Every row gives one point. The points of each table are mixes of a few directions, plus a little noise. Count the directions of each table, and those that both share. Where both have some left over, give the other angles between the two spaces (their principal angles), to ten degrees, smallest first.

First (4 x 3):
[[ 16.4   2.8   5.4]
 [ -1.0  -9.2   9.5]
 [-38.2 -10.3  -8.9]
 [ 22.6  16.0  -5.3]]
Second (4 x 3):
[[-12.4 -28.4  24.4]
 [ 10.3  23.4 -20.1]
 [ -2.8  -6.3   5.5]
 [  4.9  11.4  -9.8]]
Directions: first 2, second 1, shared 1

First (8 x 4):
[[-53.3  27.7 -10.1 -13.1]
 [ 14.0  -5.9   2.8   3.0]
 [ 23.9   3.0   7.5   3.0]
 [ 10.9 -19.7  -0.1   5.1]
 [ 18.2 -10.7   3.0   4.5]
 [ 21.4  -2.9   6.0   3.8]
 [-34.9  12.7  -8.2  -7.7]
 [  0.3  -3.6  -0.3   0.7]]
Second (8 x 4):
[[ 11.8  -2.6   2.9   2.3]
 [-17.1 -38.5 -12.5   4.4]
 [  5.1   7.1   3.0  -0.5]
 [-29.1 -12.2 -11.0  -2.1]
 [ 23.3  32.4  13.3  -2.5]
 [-19.4 -10.7  -7.9  -1.0]
 [ -4.0  -7.3  -2.5   0.8]
 [ 29.4  31.6  14.9  -1.3]]
Directions: first 2, second 2, shared 2

First (9 x 6):
[[ -6.9   9.4  -3.0  12.4   3.3   3.6]
 [  2.3 -20.4   1.5 -12.2 -26.0 -13.3]
 [ -0.1 -30.0   0.7 -13.9 -43.1 -20.9]
 [  2.4  -0.5   1.0  -3.0   2.6   0.7]
 [ -7.7  24.4  -3.8  20.3  23.8  13.7]
 [ -9.5 -12.3  -3.7   5.3 -31.4 -12.5]
 [ 25.3  -1.8  10.6 -30.1  34.4   9.6]
 [ -8.0  20.2  -3.9  18.7  17.1  10.6]
 [  2.4  11.1   0.7   2.4  19.2   8.7]]
Second (7 x 6):
[[  8.8   8.5   0.1  -6.4  -5.9  -4.4]
 [ 46.8  45.5   0.5 -34.2 -31.7 -23.3]
 [-20.2 -19.6  -0.3  14.7  13.7  10.0]
 [-10.3 -10.0  -0.1   7.5   7.0   5.1]
 [ -7.6  -7.4  -0.1   5.5   5.2   3.7]
 [  2.0   1.9   0.0  -1.4  -1.3  -1.0]
 [-19.5 -19.0  -0.3  14.2  13.2   9.7]]
Directions: first 2, second 1, shared 0; angles 70

First (9 x 9):
[[ -6.8   0.8   5.9  13.5  11.3   9.5  -1.3 -25.9 -10.6]
 [  1.3   4.0   5.2   3.1 -30.0 -16.7  -8.8  -0.6 -20.1]
 [-16.7   0.0 -20.3 -54.2  22.0  21.0  22.9  25.1   7.7]
 [ 20.5  -8.9  -4.0  10.3  12.3  -4.2  -0.6  25.6  40.7]
 [-11.7   2.7   0.1  -4.4   9.7  11.9   4.2 -16.3 -12.6]
 [ 21.5  -3.5  -0.5   4.1 -26.5 -26.5  -8.1  34.8  18.9]
 [ -0.5  -1.1   0.8   4.9   9.6   5.1   0.9  -6.2   3.5]
 [  6.0   0.6   4.8   8.2 -20.1 -13.6  -7.3   2.1  -6.7]
 [-13.2   3.5   8.3  14.3  10.7  12.8  -1.2 -36.5 -22.3]]
Second (9 x 9):
[[  3.0   1.7  -0.1  10.0  -4.8   5.3  -3.7  -4.6  -7.8]
 [ 28.7  -9.1  26.1 -24.3  26.9 -15.3  26.9  32.0   2.0]
 [-18.2   3.4 -13.3  -0.6  -8.8   1.0  -9.6 -10.3   7.6]
 [-10.2   4.8 -12.5  39.9 -12.7  14.0 -22.7 -31.3  -0.2]
 [  7.8   3.8   0.4  16.9 -12.4  11.4  -5.0  -5.8 -22.6]
 [  4.7   4.5  -1.1   2.8 -13.6   7.9  -0.1   2.1 -23.2]
 [-27.7  -1.9 -12.9 -41.4   4.9 -16.9   4.0   9.8  30.1]
 [  7.7   1.2   4.7 -22.5  -5.3  -1.8  12.3  19.1 -19.5]
 [  5.1  -8.3   8.1  20.3  25.4  -7.1  -2.7 -10.4  32.8]]
Directions: first 3, second 3, shared 1; angles 40, 80

First (11 x 11):
[[  4.3  -3.4  -4.0   4.9  21.3   5.2  -2.2   4.7   4.0  -0.4   4.1]
 [  3.3  -2.5  -3.1   3.6  15.4   3.9  -1.8   3.1   2.9  -0.4   2.9]
 [  1.5  -1.2  -1.3   1.8   7.4   1.7  -0.7   1.7   1.5  -0.1   1.4]
 [ -5.4   4.3   5.2  -6.1 -26.4  -6.7   3.0  -5.5  -5.0   0.5  -5.0]
 [ 10.5  -8.3 -10.2  12.0  52.2  13.0  -5.8  11.1   9.7  -1.0   9.6]
 [ 10.8  -8.6 -10.3  12.3  53.0  13.2  -5.7  11.4   9.8  -1.1   9.9]
 [ -8.8   7.1   8.6  -9.9 -44.0 -10.9   4.8  -9.3  -8.2   0.8  -8.3]
 [  0.7  -0.7  -0.8   1.0   4.1   1.0  -0.4   0.9   0.7  -0.1   0.7]
 [-14.9  11.8  14.4 -17.2 -73.7 -18.1   8.1 -15.7 -13.8   1.4 -13.7]
 [ 11.4  -9.0 -11.0  13.1  56.4  14.1  -6.1  12.1  10.5  -1.1  10.2]
 [-13.3  10.5  12.7 -15.3 -65.8 -16.3   7.1 -14.1 -12.3   1.3 -12.1]]
Second (9 x 11):
[[ -0.7   4.4   4.5  -2.1  -0.8  -3.1  13.3  -2.2  -1.3  -2.1   7.1]
 [  0.4   7.5   9.3 -10.9   1.9  -2.5  29.8  -7.7  -2.7  -5.5  20.2]
 [  8.2 -27.0 -29.7   3.5   4.0  21.5 -73.8   8.7   7.1   7.6 -33.1]
 [ -8.1   8.2   5.0  19.4  -5.8 -12.7   1.0   8.1   0.2   4.9 -12.7]
 [ 14.6 -12.5  -7.5 -37.0  10.8  21.9   5.4 -16.7  -0.7 -11.0  26.8]
 [  0.2  -0.1   0.0   0.1   0.1   0.0   0.0   0.0  -0.1   0.0  -0.6]
 [-20.2  21.5  16.2  45.1 -14.9 -31.8   9.2  19.1  -0.6  12.0 -26.8]
 [  3.5  -8.5  -8.7  -1.4   1.7   7.3 -19.7   1.5   1.6   1.5  -7.0]
 [  2.1   7.0  10.4 -16.1   3.1  -1.2  34.9 -10.8  -3.4  -8.4  26.0]]
Directions: first 1, second 2, shared 0; angles 70

First (10 x 12):
[[ 27.5   8.9 -12.4 -18.5  19.1   1.7  13.4  13.2  -4.8   4.2  36.2  49.2]
 [-29.8 -16.4  14.4  -7.9  -8.8  -2.1 -29.4 -24.7  11.8 -10.4 -54.4  -4.3]
 [  2.8   0.0  -8.1  18.2  -6.9   8.4  12.1   4.4 -11.6   9.6  34.7  -3.1]
 [ -9.3  -2.4   5.7  18.6 -13.5   2.5  -7.8  -7.0   3.1  -2.5  -2.0 -18.1]
 [ 22.9  10.4  -4.9 -17.9  16.4  -3.1   4.3   9.4   3.3  -3.2  14.5  34.2]
 [  4.2   9.0   2.2  -4.3   6.8 -10.3  13.2  14.3   0.0   0.5 -20.7 -38.5]
 [ 11.1   4.5  -9.0  10.1   0.4   4.1  17.4  11.6 -10.6   9.2  34.3  -0.9]
 [-18.0 -16.1  -4.4 -17.9   1.4   4.4  -0.9  -9.6  -7.9   7.0 -17.2  17.2]
 [ -3.6  -3.2  -2.7  -2.9   1.1   1.5   3.0  -0.1  -3.8   3.1  -1.0   1.7]
 [ -7.9   5.1  20.0  24.0 -15.3  -6.3 -25.0 -10.8  19.5 -16.4 -24.9 -36.7]]
Second (9 x 12):
[[ -3.8  -7.5 -13.5   6.0  -3.8  10.8  17.0   3.4 -18.9  15.6  31.0   8.9]
 [  9.3   5.4  -3.0 -11.2   9.6  -4.5   9.0   9.5  -1.2   1.0  -1.3   0.7]
 [  8.0   1.7  12.1 -16.8   7.7  -3.5 -32.9 -16.1  23.5 -21.0 -15.9  50.3]
 [-10.8 -14.0 -17.1   4.0  -5.5  13.8  19.4   0.2 -24.3  20.5  31.6  12.9]
 [  2.7   6.4   4.3   1.4   1.7  -6.1   2.4   5.6   4.5  -3.0 -12.6 -23.0]
 [  8.7   8.3   8.0  -4.3   4.7  -6.8  -9.1   0.8  12.4 -10.5 -12.6   0.2]
 [  6.2   4.6   0.9  14.7  -5.4   2.5  -1.6   0.5   1.5  -1.8  19.1  -0.3]
 [-43.8 -25.0   4.6 -16.7  -7.5  -2.5  -4.8 -15.3  -6.6   6.1 -69.1 -35.6]
 [ 22.9  19.9   4.2  23.3  -2.2  -3.3   1.6  11.2   8.6  -7.3  29.1 -14.0]]
Directions: first 4, second 4, shared 4

First (11 x 14):
[[ -2.5  27.4  -8.7  -0.8  33.2 -22.1   2.5  -3.1 -26.6  -5.4  -2.5  18.0
  -21.8   5.7]
 [  3.6 -38.1  12.0   1.1 -46.2  30.8  -3.5   4.3  37.1   7.5   3.5 -25.0
   30.4  -8.0]
 [  2.4 -25.7   8.1   0.7 -31.1  20.7  -2.3   2.9  25.0   5.0   2.4 -16.8
   20.5  -5.4]
 [  1.8 -18.7   5.9   0.5 -22.7  15.1  -1.7   2.1  18.2   3.7   1.7 -12.3
   14.9  -4.0]
 [  1.5 -15.8   5.0   0.4 -19.2  12.8  -1.5   1.8  15.4   3.1   1.5 -10.4
   12.7  -3.3]
 [ -4.0  42.7 -13.5  -1.2  51.7 -34.4   3.9  -4.8 -41.5  -8.4  -3.9  28.0
  -34.0   9.0]
 [  2.3 -24.9   7.9   0.7 -30.3  20.2  -2.3   2.8  24.3   4.9   2.3 -16.4
   19.9  -5.2]
 [ -2.2  23.2  -7.3  -0.7  28.0 -18.7   2.1  -2.6 -22.5  -4.5  -2.1  15.2
  -18.5   4.9]
 [  0.3  -3.0   0.9   0.1  -3.6   2.4  -0.3   0.3   2.9   0.6   0.3  -1.9
    2.4  -0.6]
 [ -1.8  18.8  -5.9  -0.5  22.7 -15.1   1.7  -2.1 -18.3  -3.7  -1.7  12.3
  -15.0   3.9]
 [ -1.3  14.4  -4.6  -0.4  17.4 -11.6   1.3  -1.6 -14.0  -2.8  -1.3   9.5
  -11.5   3.0]]
Second (10 x 14):
[[  5.0  11.8   6.8 -14.0   3.8  -6.7   1.1  -1.6  -2.5   1.8   6.8  -3.3
  -20.2   3.2]
 [ -1.8 -43.0   0.7  41.9  -2.3   5.4 -15.6   4.6  26.6   0.7 -32.0  19.0
   20.7  17.8]
 [-32.7   0.1 -21.5   7.4  10.1  22.3  -6.5  17.8  13.6 -25.2  17.6 -16.1
   36.5 -26.0]
 [  9.4 -17.6   4.4   7.6 -16.7   3.1   0.5  -3.0   5.8  10.6 -12.0   2.9
    9.1   5.5]
 [ -2.5  26.4  -6.6 -17.8   7.7   7.2  13.2   3.4   7.1  -2.1   5.6 -28.0
    3.5   0.4]
 [  7.9  18.8   6.3 -13.0  10.0  -8.4   5.5  -2.4   3.4   1.8  -0.8  -8.0
  -21.4  13.7]
 [  5.0 -28.7   7.9  16.4 -14.1  -9.0 -14.5  -5.5 -14.4   5.4  -4.2  32.9
   -3.8  -1.8]
 [  5.6 -22.8  14.9   8.8  -6.4 -19.2 -18.6  -6.1 -22.8   2.9   5.9  39.5
  -27.2  -3.0]
 [ -9.3  29.2 -23.6  -1.9  14.8   8.6  18.6   3.9  -4.3  -4.8  -6.9 -20.1
   28.7  -3.3]
 [ 12.1  28.1  10.0 -38.5  -9.3  -4.5  14.0  -6.8 -12.7   7.0  22.4 -19.2
  -24.8  -5.5]]
Directions: first 1, second 5, shared 1

First (9 x 18):
[[  7.2  16.7 -23.7 -12.0  21.5 -19.2 -10.5   6.0  14.7  -7.4   5.3  15.6
   20.2  -3.1  31.6 -20.5  22.2  -9.4]
 [ 11.2  24.2 -35.0 -17.9  31.4 -28.0 -15.5   8.6  21.2 -10.6   7.8  22.8
   30.0  -4.3  46.4 -29.9  32.5 -13.7]
 [-11.2 -25.0  35.3  18.2 -31.7  28.6  15.4  -8.9 -21.8  10.9  -7.9 -22.6
  -30.2   4.5 -47.1  30.6 -32.7  13.8]
 [ -2.2  -4.2   5.8   2.8  -5.0   4.9   2.5  -1.3  -3.6   2.0  -1.2  -3.8
   -5.0   0.7  -7.7   5.0  -5.4   2.6]
 [  2.8   6.2  -8.7  -4.4   8.4  -7.5  -3.8   2.5   5.2  -2.9   2.1   5.6
    7.4  -1.1  11.8  -7.6   8.0  -3.4]
 [-10.1 -22.9  32.0  16.8 -29.0  26.3  14.1  -8.3 -20.0  10.3  -7.2 -21.1
  -27.5   4.2 -43.4  27.8 -29.9  12.6]
 [  2.1   5.3  -7.2  -3.9   6.8  -6.1  -3.4   2.1   4.7  -2.3   2.0   4.8
    6.1  -1.0   9.8  -6.5   7.1  -2.8]
 [  3.0   7.5 -10.4  -5.5   9.2  -8.2  -4.7   2.5   6.4  -3.4   2.5   6.9
    8.9  -1.0  13.8  -8.6   9.7  -4.1]
 [ -4.0  -8.0  11.5   5.9 -10.6   9.7   5.1  -2.9  -7.0   3.9  -2.4  -8.0
  -10.0   1.5 -15.9  10.2 -11.4   4.6]]
Second (10 x 18):
[[ -2.6 -24.7  17.6  23.2 -15.1  36.4 -12.3   2.0 -16.8  16.8 -13.3  -9.1
  -20.5  28.9 -12.0  14.5 -10.1  -2.5]
 [ -5.8 -17.7  20.2  13.2 -18.3  22.0   4.2  -4.3 -14.4   9.4  -7.2 -12.6
  -19.0   8.6 -25.5  17.7 -18.1   5.8]
 [  3.5  14.3 -14.0 -12.0  12.5 -18.7   1.3   1.2  10.6  -8.2   6.3   7.9
   14.1 -10.8  14.8 -12.6  10.9  -2.6]
 [ -7.4 -22.9  27.3  18.2 -24.1  29.6   4.7  -4.8 -18.7  12.2  -9.6 -16.5
  -24.5  12.0 -32.2  22.7 -23.2   7.6]
 [  5.1  14.1 -17.8 -10.8  16.4 -17.0  -4.3   4.2  12.0  -6.7   5.7  11.0
   15.7  -6.5  21.3 -15.0  14.7  -6.3]
 [ -6.3 -15.5  20.8  11.4 -18.4  17.3   8.8  -5.1 -12.8   7.1  -4.8 -13.1
  -18.2   2.7 -27.4  17.9 -19.1   7.9]
 [  5.2  14.9 -18.0 -12.0  16.6 -20.1  -3.5   3.3  12.5  -8.2   5.7  10.6
   16.4  -8.4  21.7 -14.7  14.7  -5.2]
 [  2.4  16.1 -12.2 -15.0  10.6 -23.1   6.0   0.0  10.9  -9.8   8.3   7.1
   14.2 -16.8  11.0 -10.7   8.5   0.1]
 [  3.6 -12.8  -0.4  14.1   0.5  22.5 -21.1   5.9  -5.9  11.0  -9.2   2.3
   -5.9  26.8  11.0  -0.7   7.1  -7.9]
 [  3.1  33.4 -23.9 -31.6  22.3 -49.0  16.5  -1.9  22.8 -21.9  17.3  11.9
   27.8 -37.1  17.8 -20.6  13.7   3.1]]
Directions: first 1, second 2, shared 1

First (9 x 20):
[[-26.5   3.8  -1.6   3.4   0.7   2.4 -12.9 -11.1 -10.7  -9.2  -2.0   8.9
  -10.4 -39.9   5.9   3.1  25.7   2.2  12.8  25.6]
 [-28.2   1.2   1.8  13.1  -4.7   1.1 -23.4 -16.0 -14.4   9.7   1.0  28.5
    0.6 -38.4  16.2  -4.4  25.3  -7.7  18.3  18.7]
 [-33.5  -1.6   2.3  15.6  -7.6  10.7 -27.0  -7.8 -21.5  18.5   3.5  38.7
    4.2 -36.9   8.9  -5.5  26.7  -6.6  25.3  14.2]
 [ 24.6  -1.5  -1.7  -5.9   4.1   5.1  14.0  21.4   5.2   5.5   2.3  -9.5
    5.4  39.4 -17.2   1.0 -24.7   6.3 -11.2 -20.6]
 [-18.4  -6.3  -2.4   1.2  -5.8  33.4  -4.8  30.2 -20.9   9.5   5.9  12.6
   -3.2  -2.9 -34.5   7.8  10.0  15.9  20.7  -5.1]
 [  7.2   7.9  -4.5  -4.2  10.4  -4.5   3.7   2.1  -0.6 -11.9  -0.9  -6.1
   -6.6  -2.0  -1.1   3.3  -2.5   7.8  -6.4   9.2]
 [ 30.9  11.6  -3.2  -3.4  16.2 -21.2   8.1  -4.1  10.5  -5.3  -1.0  -7.5
    2.9  19.9  13.7  -5.6 -22.7  -1.9 -20.6   0.8]
 [ 25.8  -7.8   7.1  -7.4  -6.8 -19.4  20.1 -11.4  29.7  -1.6  -4.3 -28.4
    8.7  34.8  11.3  -2.6 -21.5 -12.2 -22.1 -23.8]
 [ 16.0  -7.3   4.2 -12.5  -6.5  -8.1  22.2  -1.4  23.3 -12.3  -4.6 -37.0
   -1.5  26.0  -4.2   4.6 -14.4  -1.4 -17.4 -18.0]]
Second (10 x 20):
[[-10.1   4.2  -0.9 -11.7   5.0  13.4   1.7   8.3 -10.2 -21.8  -0.5 -13.7
  -19.6 -21.4 -10.8  15.5   8.4  16.6   4.3  19.8]
 [ 33.1   3.2 -21.8   3.4  -6.9 -23.0  18.3  -9.2  10.1  10.9 -11.5 -13.8
   -0.1  13.8  13.1 -14.6 -14.1 -12.0   3.5  12.2]
 [  9.8 -17.3   4.0  -2.3 -25.0   0.8  13.9  -2.2  12.2  17.8  -3.5 -15.0
    6.7  20.6   2.3  -3.0 -11.1 -14.4   6.8 -18.2]
 [ -2.5 -17.2  25.6   3.5 -17.8  23.0 -14.5  11.8 -11.3  38.6  14.1  29.5
   20.0  20.3   5.2   0.0 -17.3 -13.8  10.3 -29.9]
 [-23.9   3.1  11.8   9.9  19.8   7.2 -17.3  10.0   2.0  -4.5  10.3  26.9
   17.7  12.5 -21.5  -1.8  11.8   8.8 -18.2 -32.7]
 [  5.3   5.5  -6.0  -4.9   0.7  -3.2   1.9  -5.3  -6.7  -7.3  -3.4  -7.9
  -13.2 -18.0  10.6   3.6   0.5   2.0   6.9  25.6]
 [ -5.0  15.5  -7.4  -6.1  28.4  23.9  -3.6  36.3 -21.4 -20.4   8.1   7.6
  -12.8  -0.9 -39.5  13.5   1.7  35.0  -5.2   7.1]
 [ 12.2  15.1 -23.0  -3.4   8.0 -26.5  10.8 -22.1   4.9 -23.8 -14.6 -24.6
  -21.0 -30.7  18.5  -2.0   9.6   1.7   0.7  45.3]
 [-19.2 -13.1  17.7  13.3 -14.8 -26.0 -10.8 -43.6  26.3  11.2  -3.8   8.6
   22.2  -4.2  35.0 -14.7  14.5 -32.6  -9.0 -22.6]
 [ -0.5  -0.3   0.7  -2.3   3.5  11.2   0.3  15.2  -5.6   0.2   3.9   2.2
   -0.4   7.9 -15.1   4.1  -3.3   9.0   0.1  -6.5]]
Directions: first 4, second 5, shared 3; angles 40
